Each row of a before or after table is a point. The points were changed in one or more steps. Then noise was added and the rows were shuffled. The steps act on columns, c1 being the first. Name the steps. A step turns or swaps two columns, mirrors them in a line or flattens them onto one, adds a multiple of one to another, or multiplies or shifts one. Angles are multiples of 10 degrees, from the lower column toward the higher: turns from -170 to 170, lines from 10 to 170 but not 90. Use the fewest steps. Two steps may share a column if one is a turn and the other turns, adds or multiplies; they go together, in the order done. Otherwise the lowest column goes first.

Before, 9 rows:
-17  60
10  -25
21  -8
-22  -9
1  13
35  -26
-2  -8
-1  -23
12  -32
After:
-9  20
-10  -26
-10  -4
12  5
-34  12
-24  38
-25  9
59  -17
-23  -3
Steps: swap c1 and c2

Before (14 x 4):
-23  4  -9  -15
29  25  -36  -1
37  24  -53  1
-6  -14  12  4
-19  -20  -6  -4
-16  -15  -9  11
18  1  -6  -12
-17  4  -1  7
-1  2  -9  -14
-21  -6  8  19
29  14  -33  17
26  36  -23  3
37  19  -41  4
-18  -21  -6  24
After (14 x 4):
-5  -11  16  7
9  7  -7  27
-27  -23  4  17
11  4  -8  6
3  22  -61  -38
-10  14  -39  -31
15  -1  -9  -16
4  18  -47  -36
-2  -21  -2  16
-13  -15  -6  17
4  34  -33  -28
-24  -8  10  20
3  25  -43  -29
-6  7  1  15
Steps: mirror c1 and c4 in the line at 140 degrees; add -0.3 times c2 to c3

Before, 9 rows:
15  -8  -25  -13  -1  -16  -23  5
6  -24  14  -29  -9  14  -46  -26
35  40  32  -6  18  42  -5  -22
5  27  13  34  48  -14  -40  27
-19  -26  -1  39  4  0  19  -34
10  -33  -1  -29  -2  60  -10  11
3  31  -21  -11  39  24  2  -14
-14  -3  -37  39  -9  -16  -26  -28
-31  -4  27  5  -4  47  28  8
After, 9 rows:
-16  -48  -7  31  55  -15  7  32
-57  -31  1  -8  18  40  -29  -19
-4  13  4  -28  1  55  36  12
14  -11  35  -12  1  -14  22  4
-10  26  -48  8  -5  47  -15  7
47  -16  14  43  -15  -18  23  -23
-17  -16  -3  -29  -10  16  49  -22
13  33  -15  41  1  -1  7  -31
16  -19  22  -11  41  22  -24  -11
Steps: multiply c3 by 1.3; turn c1 and c3 by 130 degrees; turn c2 and c7 by -130 degrees

Before, 9 rows:
-11  -1  -11  2  0  -23  -10  11  13  1  -8
13  2  -5  -6  -25  -27  25  -10  -17  -14  -35
3  -7  -7  -18  7  -34  19  -5  -12  -44  -36
-34  -26  10  11  -3  -19  7  -9  -17  -23  -35
12  3  4  10  -34  -12  -3  5  20  -43  10
6  9  2  -34  -43  -5  17  -1  24  -31  40
18  -10  -60  46  17  25  33  40  40  20  17
48  -22  7  -21  -25  2  4  2  29  -23  31
0  -39  -41  14  -11  -8  -6  17  -30  -26  -38
After (9 x 11):
33  10  1  -4  -26  -37  16  -41  25  25  29
-50  -30  14  7  -1  9  4  -49  -15  29  -4
-20  -3  -7  -9  5  -17  18  -49  -13  56  -25
18  4  7  20  -24  2  -2  -34  23  38  2
57  -20  6  8  -14  -27  4  -39  28  19  -5
23  -10  -60  27  12  39  30  0  41  -26  4
-13  0  -13  -13  -1  9  -10  -28  11  16  -1
-9  3  -5  -14  -18  -1  25  -53  -16  27  -35
-26  -39  -39  15  -8  5  -4  -21  -32  26  -30
Steps: turn c1 and c11 by -40 degrees; turn c6 and c10 by -140 degrees; turn c4 and c6 by 60 degrees; multiply c5 by 0.7; shift c8 by -40

Before (14 x 14):
-14  -2  13  -26  -17  -40  -21  -17  -14  10  26  26  19  6
-20  20  -25  -4  -22  -17  -28  -45  -10  39  58  45  -10  31
52  4  -19  -11  39  17  5  -4  21  1  -4  -12  10  -27
-25  3  8  11  -10  20  -3  -17  -31  35  39  18  25  24
16  -2  -27  -10  -1  -8  -3  8  -21  37  -12  41  5  1
-2  -18  -18  -22  5  -17  29  -3  27  40  8  9  10  19
39  -50  -34  1  21  6  -3  22  4  0  13  -15  -6  -7
0  7  -13  4  -21  -13  -34  -38  -11  15  10  22  34  60
-13  -2  -45  -12  37  -11  12  5  -8  -6  3  6  11  4
31  -15  -1  9  51  2  6  6  -7  10  -21  -36  -36  3
-14  -29  14  17  2  46  9  -39  -6  -16  0  31  -36  20
-32  -18  -21  -3  -8  -7  -32  -48  -9  43  8  18  19  2
41  -24  -20  40  16  4  45  -15  -7  -15  -14  -24  -23  -24
26  -8  -18  36  30  3  6  39  37  -8  -25  -23  -15  -26
After:
-12  -1  26  8  20  -8  -4  -11  -6  17  -10  -54  15  -13
-3  -1  -19  28  9  -39  -21  13  -21  18  26  -22  23  7
18  -10  37  -43  -26  1  6  -33  41  -17  -25  18  -27  -9
21  -24  42  -38  11  4  44  23  13  -13  -15  25  -17  -24
-20  5  -27  -8  24  20  -4  18  -20  -4  38  -40  38  10
-11  -29  -26  -11  7  45  10  42  0  34  0  1  -33  5
-24  -18  2  20  -24  -18  29  0  13  -8  6  -38  -1  -9
-38  -1  28  11  20  -11  13  -7  31  8  4  1  18  9
-2  -49  44  -5  1  5  -3  -21  21  -14  14  10  -3  -31
11  -15  8  -10  23  0  5  -5  45  -37  -21  9  -24  -28
26  5  46  11  -7  17  6  3  45  -11  -6  5  9  -32
-43  22  -4  13  2  -19  -27  46  -25  18  59  -57  -11  0
-47  7  -24  1  5  -12  -35  39  -22  12  11  -24  34  -29
-27  -19  4  10  7  -8  -30  46  -10  -6  8  -47  23  27
Steps: turn c1 and c14 by -120 degrees; turn c1 and c3 by -140 degrees; turn c4 and c8 by 170 degrees; turn c5 and c9 by 70 degrees; add 0.5 times c5 to c13; turn c10 and c12 by -120 degrees

Before:
-47  -39  10  24  -19  -2  21  55  -29  -1  -9  0  8  11  -1  8  22  32  -5  36
-28  -7  -9  -13  16  8  5  -11  -12  -7  -2  -1  10  -4  -11  -11  -28  12  15  10
-44  -26  7  30  5  -1  20  41  -36  14  6  8  20  3  15  11  21  18  -22  38
1  -2  -6  -1  4  -5  -1  -13  10  10  -26  8  -14  -4  -8  -1  0  -2  3  1
-18  -17  -4  -23  4  5  -1  -7  36  12  -14  22  -2  -12  -4  -1  9  1  5  0
-27  -7  -10  -3  -5  -5  0  7  12  8  -5  15  -17  -3  10  13  9  -14  20  19
-26  8  -14  -2  -6  -20  -7  -27  16  5  4  7  4  4  -9  11  -4  10  6  9
-22  6  -8  -10  7  -8  15  0  15  11  0  -4  -17  -9  4  -7  12  12  4  -5
After, 8 rows:
-20  -19  -6  17  4  4  2  17  39  10  -3  -53  0  1  -5  -3  -6  -8  8  0
-20  10  -13  -12  -6  -17  -5  23  6  5  -8  -5  2  19  -8  12  12  -3  7  0
-23  -7  -9  5  -4  -5  1  -4  8  5  -6  -31  -16  17  11  12  -1  -8  19  25
-25  -5  -9  6  15  8  2  16  -7  -6  3  -2  11  15  -10  -11  29  15  16  2
-24  5  -7  9  3  -8  13  6  10  12  1  9  -16  9  3  -8  0  -15  6  -11
0  -4  -9  -2  4  -6  -1  12  9  12  15  -46  -15  -5  -5  1  -1  -1  3  0
-32  -28  4  -5  4  0  20  -50  -37  15  -8  -5  23  34  15  10  22  -37  -22  17
-28  -37  10  6  -20  -2  21  -60  -29  -1  6  -9  6  39  -1  8  31  -46  -6  9
Steps: turn c1 and c14 by -40 degrees; turn c4 and c8 by -150 degrees; add 0.5 times c6 to c9; turn c11 and c12 by 140 degrees; multiply c12 by 2; turn c18 and c20 by -40 degrees; turn c17 and c18 by -120 degrees

Before:
-7  -9  -9  32  19  20  8  23  -17  4  -8  -3  6  -7  -13  6  -15  8  -3  13  2  1  14  5  12  -13  15  13  -10  -11  12  3
7  5  5  0  6  -7  -14  -7  4  8  -9  -16  19  6  15  -1  -5  -2  18  1  -1  -1  3  -10  0  0  1  20  17  5  -9  -8
2  -20  -3  13  19  15  7  24  -12  -10  3  9  3  2  -5  7  -9  3  1  7  -7  -7  14  -5  -12  -17  13  7  -2  -18  20  10
10  7  16  -9  1  -1  0  -7  -12  4  -7  -30  16  10  6  1  0  -1  21  -2  -6  0  -3  -13  11  1  -12  11  9  -8  -3  1
5  -10  -1  15  18  6  3  12  10  -8  9  -1  -15  -12  -18  0  9  0  -5  26  2  -20  6  4  -20  0  10  -16  -2  -18  14  0
-4  9  9  -9  -4  9  -10  -3  0  8  -4  -18  -1  6  19  -2  -8  23  22  2  -8  -4  -9  -15  16  -11  -2  1  5  12  -7  9
18  -2  11  3  5  -10  -12  2  17  -6  20  0  -1  16  -9  15  11  -18  13  0  -2  -17  -8  1  -8  22  -3  -7  15  -6  -1  -30
-1  5  0  -10  -8  -6  -8  -5  -18  4  -2  -18  -4  6  22  -8  -3  10  7  -8  -12  -1  1  -19  5  -11  3  1  -6  -7  0  -2
After (8 x 32):
6  6  5  1  7  -7  -13  1  -7  7  -10  18  18  5  15  -2  -6  -3  -22  -1  -1  -1  3  -10  -1  0  0  -10  19  5  -9  -8
19  -2  12  11  5  -9  -12  -10  -3  -7  21  -1  -2  16  -8  15  11  -18  -11  1  -2  -18  -8  2  -23  23  -4  10  15  -8  -1  -39
1  -21  -4  8  18  15  7  11  28  -11  4  9  2  4  -5  7  -9  2  5  9  -7  -7  14  -7  -37  -15  11  6  -1  -19  19  12
-7  -10  -8  19  20  21  8  25  26  3  -6  8  6  -9  -12  5  -15  8  0  13  2  3  12  4  35  -14  13  -9  -11  -12  12  3
-3  9  10  -8  -6  10  -8  -5  -4  7  -4  2  -1  5  19  -1  -8  25  -30  2  -9  -4  -10  -16  47  -11  -2  0  4  12  -8  10
10  7  16  -15  1  0  1  6  -4  5  -6  5  17  11  7  2  -1  -1  -37  -2  -5  -1  -1  -12  32  1  -13  -16  8  -8  -3  2
-1  7  1  -18  -6  -6  -8  8  0  3  -1  -4  -5  6  22  -8  -4  11  -16  -7  -11  0  0  -18  14  -10  3  -8  -6  -8  -1  -1
4  -10  -2  20  19  6  2  -1  6  -8  11  -15  -13  -12  -17  -1  9  0  4  24  1  -19  6  5  -61  0  10  4  -1  -18  14  0
Steps: turn c8 and c9 by 110 degrees; turn c4 and c8 by 40 degrees; turn c12 and c19 by 140 degrees; turn c12 and c28 by -120 degrees; multiply c25 by 3; multiply c32 by 1.3

Before, 9 rows:
-3  2  -12  -14  24  6  -18  17  11  -13  8  -8  -7  22  20  -5  -13  7  -8  -9  1  10  -8  -24  20  15  23  26  9  -11  5  13  9  -22  8  -2  -6  -12  13  4  30  14  16  14  -32  -3  2  31  3  0  -15  7  -6  18  30  -20  -13  -7  8  3  6  11  -14  -7
-2  -4  -14  -6  2  24  0  15  12  6  -25  14  9  -19  2  3  13  5  -12  -25  1  18  0  2  -9  3  -6  28  -4  -7  7  12  15  -16  -21  -20  2  -14  -2  2  31  14  -14  28  -25  21  8  31  7  -9  0  -6  -10  4  29  -8  8  -9  15  15  3  -15  7  -4
34  -17  4  -21  -13  -10  -10  -5  11  10  17  -10  -2  20  15  -6  -13  14  1  -24  -1  -8  -7  14  -1  21  -23  -9  -12  -4  2  -4  2  18  -3  4  -5  11  -7  1  1  -23  -13  11  7  18  14  3  19  -6  19  3  3  -11  21  -10  29  6  -3  -25  -15  0  22  -1
12  12  14  -19  -15  -17  19  -2  -2  -19  1  18  24  -17  -14  -10  -21  9  -19  -13  17  0  19  -24  -17  24  -23  2  4  -10  -13  -15  5  -12  -3  -5  32  2  -20  -30  4  -11  4  19  -15  1  30  29  -9  3  -4  -3  -14  0  -15  3  22  -10  -19  -17  -15  6  22  -22
31  13  -12  6  -9  -17  24  9  14  18  -1  -13  -13  5  24  20  -3  4  4  7  18  14  31  5  8  -14  -5  1  4  28  -7  -5  -1  -5  1  -25  6  21  14  -16  29  21  14  -3  -22  11  30  -5  3  13  -15  -9  3  -5  -5  -1  -2  9  -16  16  -10  25  -2  -29
8  -12  17  -22  26  13  -12  -13  -3  -8  20  17  18  -15  -11  -1  -4  -17  23  -10  -5  -10  -6  2  0  11  -17  20  -24  22  -3  1  20  -5  8  8  3  22  10  -36  -6  -12  3  2  -13  -14  15  -4  -6  31  -19  3  -17  6  -6  21  -16  -15  18  -11  20  7  13  9
7  -28  2  -26  -7  9  10  -7  -9  18  -3  -6  23  3  -6  -18  -13  -3  20  -1  32  -10  27  -15  -15  29  -2  -7  5  13  -21  -10  3  6  -20  -17  -1  9  -10  2  -9  20  -12  2  6  15  21  20  -6  9  3  8  2  -2  -2  -22  21  13  7  -9  11  1  3  11
5  -23  1  9  -7  -16  11  5  -10  -16  0  21  -9  -23  11  22  17  1  -21  13  2  17  -3  13  -6  -15  2  -3  6  -16  16  -11  5  18  -18  -5  -2  -2  25  -4  -6  -18  13  -7  14  -4  -1  33  -13  24  7  -22  -14  -16  -6  3  15  12  15  -17  5  -15  28  3
15  -14  -3  10  24  6  -17  7  15  -22  -25  -15  11  23  -6  3  -15  -20  18  17  3  17  -2  6  -7  4  20  2  -3  25  23  17  10  7  -7  9  30  -11  6  -12  5  1  -17  4  12  15  -2  10  28  32  13  -5  -2  -5  7  -5  5  1  -8  15  -17  10  -10  -5
After:
12  12  14  -19  -14  -17  18  -4  -3  -20  1  19  24  37  -14  -10  -21  9  -19  -13  17  1  20  -25  -17  23  -23  1  4  -10  -13  -15  3  -11  -5  -5  33  2  -20  -29  3  -12  3  17  -16  1  30  28  -10  2  -3  -3  -37  0  -16  1  22  -10  -19  -19  14  -2  22  -22
7  -28  3  -27  -7  9  11  3  -9  19  -2  -8  25  -5  -7  -19  -14  -2  21  -1  32  -10  27  -14  -14  28  -1  -7  4  13  -21  -11  3  7  -21  -16  0  9  -10  2  3  21  -12  2  6  16  21  20  -6  9  3  8  6  -3  -1  -21  21  13  8  -8  -13  -3  3  11
-3  2  -13  -14  24  7  -19  -17  11  -13  7  -8  -8  -28  20  -5  -13  7  -8  -10  1  10  -8  -22  19  14  22  28  9  -11  5  12  8  -22  8  -4  -6  -13  12  5  -22  15  16  14  -32  -3  1  30  4  0  -15  8  61  17  30  -20  -13  -6  8  4  3  4  -16  -8
31  13  -10  7  -10  -17  24  -27  13  16  0  -13  -14  -9  24  21  -4  4  5  6  18  14  30  6  8  -14  -5  2  4  27  -8  -5  0  -5  2  -25  6  22  15  -16  -16  21  14  -2  -22  11  30  -6  3  13  -17  -9  12  -5  -5  -2  -3  10  -16  16  18  -2  -2  -28
3  -25  0  8  -7  -15  12  9  -9  -16  0  23  -10  47  13  20  17  1  -22  13  2  16  -3  11  -7  -16  3  -3  5  -17  16  -12  3  18  -19  -5  -3  -2  25  -3  2  -18  13  -8  14  -5  0  32  -14  24  7  -23  -52  -16  -6  4  16  12  14  -17  -7  5  28  3
8  -12  17  -23  26  11  -11  1  -5  -8  19  18  18  35  -11  0  -4  -17  22  -9  -3  -9  -8  2  0  10  -17  19  -25  22  -3  3  20  -4  10  9  3  22  9  -34  -2  -12  1  2  -12  -13  14  -4  -7  31  -19  2  -31  5  -7  21  -16  -14  18  -11  -21  -6  13  9
-1  -4  -13  -6  2  24  0  6  11  6  -25  15  10  38  1  3  13  4  -12  -26  0  19  1  2  -10  2  -6  28  -2  -7  6  11  14  -17  -22  -19  2  -13  -3  2  -21  15  -14  28  -24  20  7  31  6  -9  0  -8  -45  4  29  -6  7  -9  14  15  5  7  7  -4
14  -14  -4  10  23  6  -18  -12  14  -23  -26  -15  10  -33  -6  4  -15  -20  17  17  2  18  -2  7  -8  4  19  1  -3  25  22  17  11  8  -7  9  31  -12  6  -14  2  2  -17  4  13  15  -2  10  28  33  14  -4  58  -6  8  -4  5  1  -8  15  18  2  -9  -5
34  -16  4  -21  -13  -10  -10  4  11  12  16  -9  -3  -33  14  -5  -13  15  0  -23  -2  -8  -8  14  -2  20  -23  -8  -13  -4  2  -4  2  18  -2  5  -4  11  -8  0  5  -23  -14  11  7  19  14  2  18  -6  20  3  51  -10  22  -11  28  6  -2  -25  13  -3  21  -1
Steps: turn c8 and c62 by 120 degrees; multiply c62 by 0.4; multiply c14 by 3; turn c14 and c53 by 120 degrees; multiply c41 by 0.7; turn c41 and c61 by 160 degrees
